Rows are points. To make a cloud, some directions were put in groups of two or more. Within a group, all points are equally far from the middle, so they leave a hole (a ring in 2 directions, a hollow ball in 3). The other directions are filled evenly. Then the cloud was stretched, turned, moved and blurred a little. How many holes are there, and how many directions does each take, smallest first?

Cloud (21 x 3)
array([[ 1.8,  6.8, -1.8],
       [ 4.8,  5.8, -1.5],
       [ 0.6, -1.3, -4.8],
       [ 0.3,  5.8, -2.9],
       [ 2.4, -3.8, -2.5],
       [ 3.7, -4.6,  2.6],
       [ 0.5,  4.8, -4.1],
       [ 5.1,  3.7,  4.2],
       [ 6.6,  1.5,  0.1],
       [ 4.8, -3.7,  0.6],
       [-3.2,  1.1, -2.7],
       [-2.1, -3.3,  1.1],
       [ 5.1,  6.5,  0.8],
       [-0.3, -4.2,  2.5],
       [ 6.8,  3.1,  0.7],
       [-2.4, -4.5, -0.7],
       [ 4.6, -3.6,  3.1],
       [-2.0,  0.1, -4.8],
       [-2.2,  3.7, -2.1],
       [-1.3, -3.4, -4.0],
       [-2.0,  3.9, -1.5]])
Holes: 1 (3)

Cloud (27 x 4)
array([[-7.7, -3.3, -1.0, -0.7],
       [-7.2, -2.8, -2.7,  1.0],
       [-2.1, -3.8, -4.8, -1.8],
       [ 3.6,  4.2, -2.9, -1.5],
       [ 4.4, -0.9, -0.6, -0.3],
       [-7.1, -1.9, -2.9,  0.2],
       [ 2.7,  2.0, -8.0, -0.7],
       [ 1.0, -1.9, -0.4,  2.2],
       [-6.1, -3.3, -3.7,  1.2],
       [-4.7, -0.7, -2.2, -4.2],
       [-2.8,  2.3, -0.3, -0.8],
       [ 3.0, -0.2,  1.1, -6.2],
       [ 6.2,  1.7, -4.2, -5.2],
       [ 3.1,  3.3, -0.9, -1.0],
       [-1.3, -0.3, -6.9, -2.4],
       [ 5.2,  0.1, -0.7, -5.8],
       [ 4.0,  3.1, -3.5, -5.7],
       [ 6.7,  1.7, -5.2, -2.0],
       [-7.7, -3.4,  0.8, -0.9],
       [ 2.3,  3.3, -7.1,  0.4],
       [-2.4,  1.3, -2.6,  3.2],
       [-1.5,  2.3, -5.1,  2.3],
       [ 1.1, -3.5, -4.2,  0.3],
       [-3.1, -0.6, -1.5, -5.7],
       [-3.0,  1.6, -3.0, -3.9],
       [ 1.8,  3.4, -4.1,  1.5],
       [ 3.8,  0.1,  0.3, -6.4]])
Holes: 1 (4)

Cloud (47 x 6)
array([[-0.5, -3.3,  3.0, 10.2, -4.3, -2.3],
       [-4.9, -0.2,  1.3, -2.2,  6.9,  0.4],
       [-3.0,  0.6,  1.0, -2.8, -2.4, -6.0],
       [ 2.7,  3.4,  2.1,  1.5,  2.0, -2.2],
       [ 3.9,  3.7,  1.5,  3.1,  1.6, -1.4],
       [-0.2,  3.0,  3.0,  6.8, -6.2, -2.3],
       [-0.8,  0.4, -1.1,  6.9, -6.7, -3.6],
       [-3.8, -3.8, -3.1,  0.1,  3.5, -0.4],
       [-2.7,  0.2, -1.2,  1.4, -3.8,  2.2],
       [ 2.3,  0.2,  0.7,  7.1, -3.9, -2.2],
       [ 1.7, -1.8,  2.2,  4.5,  7.5,  3.4],
       [-8.7, -0.2,  3.9,  1.3,  0.6, -1.6],
       [-7.1,  1.3,  0.0, -1.6, -0.3,  2.0],
       [-1.5, -1.9, -1.0, -0.1, -6.5, -3.7],
       [-8.0,  0.5,  2.0,  5.0, -3.5, -0.8],
       [-0.2,  2.5, -0.6,  5.6,  4.3,  4.8],
       [-3.8,  0.6,  1.0,  7.1, -1.7, -5.8],
       [-1.0, -2.0,  3.0, -0.1,  2.0, -0.1],
       [-3.3, -5.3,  1.4,  7.0, -2.3,  3.1],
       [-5.4, -0.2, -0.6,  7.8, -0.9, -1.1],
       [-6.9, -1.2, -0.5,  5.8,  2.5, -4.0],
       [ 0.1, -2.4,  3.1,  5.6,  4.9,  3.7],
       [-6.4, -0.1, -1.4, -0.9,  5.4,  3.1],
       [-6.3,  0.0, -0.7,  6.2,  1.9, -3.4],
       [-5.6,  1.4,  6.1,  0.4, -4.3, -4.7],
       [-5.3,  2.9, -2.4, -1.4,  1.8,  2.9],
       [ 2.6,  1.2, -1.7,  0.4,  2.4, -1.6],
       [ 1.8,  2.6, -4.1,  1.2,  1.2,  0.9],
       [-1.0, -4.7,  1.2,  7.7, -4.1,  1.5],
       [-3.5,  0.5,  2.4,  8.5, -2.8, -1.1],
       [-6.6,  1.1,  2.0, -1.5,  5.4,  0.9],
       [-0.6,  6.1, -5.3,  2.5,  0.4, -3.2],
       [-2.1,  6.0,  0.9,  5.3, -1.3, -5.0],
       [ 1.6, -0.8,  0.7,  7.1,  5.8, -3.9],
       [-3.3,  1.4, -1.5,  2.1, -4.6,  1.7],
       [ 2.1,  0.8, -0.1,  0.9,  1.9,  1.9],
       [ 2.0,  0.2, -1.5,  2.3,  0.3,  1.5],
       [-7.9,  3.0,  0.5,  0.8,  0.7, -4.4],
       [-2.3,  3.4, -0.5,  7.3, -3.9, -2.8],
       [ 0.7,  2.5,  3.9,  0.3, -2.4, -1.4],
       [-0.8, -3.6,  0.7,  5.4, -4.7,  1.6],
       [ 0.1,  4.0,  4.5,  2.8, -1.5, -1.8],
       [-1.5, -1.3,  2.5,  1.1, -6.0,  1.3],
       [-6.7,  5.6, -0.9,  2.2, -1.5, -4.1],
       [-7.3,  1.4,  1.4,  5.1, -4.7, -0.9],
       [ 1.2,  1.5,  2.7,  1.6,  5.8,  0.4],
       [-6.8,  0.8, -1.9,  3.0,  3.6, -3.8]])
Holes: 1 (4)

Cloud (75 x 8)
array([[-1.7,  6.2,  3.6,  2.5,  4.3, -6.6,  0.3, -2.7],
       [-0.8, 10.0, -0.5, -0.1, -0.4, -4.9,  2.9,  1.3],
       [-0.8,  0.6, -5.9, -5.8, -0.2, -4.5, -0.3,  1.8],
       [-2.9, -5.1, -1.6, -3.2, -1.0,  0.1, -7.5,  0.2],
       [ 2.4,  6.5, -1.2, -1.9, -2.6, -0.4,  1.6,  2.6],
       [ 3.3, -1.5,  1.3,  2.9,  6.2, -6.7,  1.2,  0.9],
       [ 0.0, -4.5,  0.6, -5.4,  0.1,  5.9, -4.3, -2.3],
       [-1.1,  1.3, -2.1,  6.7, -5.7, -2.5, -3.2, -1.1],
       [-3.4,  0.8, -2.0,  7.5,  0.0,  0.3,  0.1, -4.2],
       [ 0.7,  3.7, -4.3, -0.6, -0.9, -3.4,  1.8, -5.9],
       [-1.4, -1.7,  0.9, -4.5, -3.1,  3.2,  1.4,  2.8],
       [ 0.5,  5.6, -6.1, -2.8, -1.7, -5.6, -0.1, -4.6],
       [-4.4, -1.0, -4.4, -0.2,  4.5, -3.5,  1.1,  2.4],
       [-4.9,  7.8,  2.8,  5.5, -1.1, -3.4,  2.7,  0.1],
       [-1.7, -0.2,  3.7,  4.6,  4.2, -1.9,  6.1,  3.0],
       [ 0.8, -5.8, -1.6, -7.4, -2.4,  2.2, -6.2,  0.1],
       [ 0.3, -1.0, -0.2,  0.0,  7.4,  5.1, -1.4, -1.9],
       [-2.6,  2.4, -2.3,  5.5,  4.5,  0.6,  4.7,  1.7],
       [-2.2, -2.6,  3.4,  1.7, -4.7,  0.6,  1.2,  3.4],
       [-6.1, -2.9, -2.9, -0.6,  1.1,  1.1, -1.0,  3.6],
       [ 1.2,  7.4,  1.9, -3.8, -4.2,  0.2, -3.7, -1.1],
       [-2.9, -3.9, -1.8, -2.1, -0.3,  5.2,  1.9,  1.4],
       [ 3.2,  3.9,  0.5,  4.8, -0.7, -5.4, -1.5, -4.0],
       [ 5.1,  2.3, -1.2, -6.2, -0.9, -3.9, -2.7, -6.0],
       [ 5.7, -3.7, -2.4, -4.3,  5.3,  4.1, -1.2,  1.1],
       [ 0.9,  3.6, -3.0, -5.0, -0.8,  4.4, -1.5, -5.0],
       [ 1.6,  1.6, -1.3, -1.6,  2.8,  0.8,  1.4,  5.2],
       [ 5.3,  2.7, -5.1, -2.9,  2.4, -2.4, -4.2, -4.6],
       [ 5.1,  2.5, -1.6,  1.8,  2.5, -1.9,  5.8,  0.6],
       [ 5.3, -5.8, -4.3, -6.4,  3.3,  1.4, -1.9, -1.5],
       [-2.2,  5.7, -4.1, -5.0, -2.4, -3.5,  1.1,  0.7],
       [-1.5, -2.2,  0.2, -0.5,  6.0,  0.8, -0.4, -4.1],
       [ 1.7,  5.4, -2.8,  0.7,  2.1,  3.7,  0.5, -2.9],
       [-3.0,  4.8,  2.9,  1.7,  2.8, -5.5, -0.1, -3.9],
       [ 1.8,  7.0,  0.8, -4.6, -5.8, -2.3, -4.8, -1.7],
       [ 1.0, -6.0,  0.8, -5.6, -3.4,  1.2, -2.7,  1.3],
       [-0.5,  1.1, -0.2, -4.4,  3.6, -8.2, -1.6,  0.5],
       [-3.7,  4.8, -5.0, -3.5, -4.8, -1.5, -2.3, -0.5],
       [-2.5, -4.6, -1.2, -0.9,  6.8,  2.6,  2.4,  0.5],
       [-2.1,  4.7, -6.1, -0.2, -2.7, -2.9, -4.0, -2.3],
       [ 2.8,  6.0, -3.5, -0.8, -2.9, -1.1, -4.6, -1.5],
       [ 2.3,  2.4, -5.2,  3.4,  3.7, -3.5,  4.5, -0.6],
       [ 0.4,  3.8, -5.4, -0.2,  2.3, -0.1,  1.9,  2.1],
       [ 6.0, -0.4,  0.4,  0.4, -0.3, -1.7, -4.6, -2.8],
       [-1.5,  1.1, -4.2, -1.2, -6.1, -2.5, -7.0, -4.4],
       [-0.9, -0.1, -2.3, -0.7, -4.4,  6.4, -2.1, -4.5],
       [-6.3, -6.3,  0.1,  1.5,  3.2,  1.7, -1.1,  1.7],
       [ 1.1,  2.5, -6.0, -6.9, -0.8, -3.6,  1.2,  0.6],
       [ 1.2,  0.3, -1.8, -9.4,  1.8,  2.6, -4.7, -1.7],
       [-3.1, -4.3, -3.3, -0.2,  0.2,  1.0, -3.5,  4.5],
       [ 2.5, -0.4,  2.1,  3.8,  4.5, -6.1, -1.7, -1.0],
       [ 3.3, -1.9, -3.7,  3.6,  0.3,  0.9,  3.4, -0.8],
       [ 4.0, -0.8, -1.6,  4.1,  2.7, -2.2,  5.1,  0.7],
       [-0.6,  0.9, -1.2,  0.1, -7.5, -2.7, -2.8, -5.5],
       [ 3.7,  5.6, -2.5,  2.2, -3.3, -6.8,  0.7, -0.7],
       [-4.1,  6.9, -3.4, -1.2, -1.2, -5.2, -1.7, -3.6],
       [ 0.2, -3.3,  2.4,  3.3, -0.1,  4.7, -5.4, -1.2],
       [ 0.9, -6.3,  0.0, -3.9,  0.2,  5.3, -4.2, -3.0],
       [-0.9, -2.2, -2.5,  1.3, -6.7,  3.5, -7.0, -4.0],
       [-4.9,  3.6,  2.0,  2.0,  0.4, -4.0,  3.0,  4.7],
       [-4.0, -0.4,  5.1, -0.1,  1.2,  0.7, -2.1, -1.3],
       [-1.8,  0.9, -6.2,  3.1, -3.7, -4.5, -1.9, -1.5],
       [-1.8,  2.2, -3.2, -2.0,  6.6, -2.6, -3.3, -2.6],
       [ 4.4,  7.2,  1.3, -1.5,  3.9, -6.6,  1.4, -4.7],
       [-6.3,  3.0, -1.0,  3.9, -2.0, -1.9,  1.0, -3.7],
       [-4.4,  5.4, -3.7,  1.5,  1.6, -0.3, -1.4, -3.0],
       [-4.3, -1.2, -2.2,  5.6,  1.9,  3.5,  3.3,  1.1],
       [-2.6,  5.6,  1.5,  4.7, -6.1, -3.3, -3.0,  0.3],
       [-2.1, -0.6,  2.8,  6.6,  3.4, -2.7, -3.5, -0.5],
       [ 5.5,  3.4, -0.3, -2.7,  8.9, -5.4,  0.9,  1.0],
       [ 0.7, 10.1, -0.8,  2.4,  0.5, -8.3,  2.8, -1.3],
       [-1.3,  4.1, -6.2,  1.7,  0.9, -4.6,  1.6, -3.4],
       [-0.4,  2.6,  3.8,  3.8, -5.1, -2.8, -2.6, -3.5],
       [ 2.4,  3.1, -2.4, -0.2,  9.0, -3.7, -1.6, -1.7],
       [-2.0,  3.3, -2.8, -4.0, -0.1,  4.1, -4.7, -3.1]])
Holes: 3 (2, 2, 4)
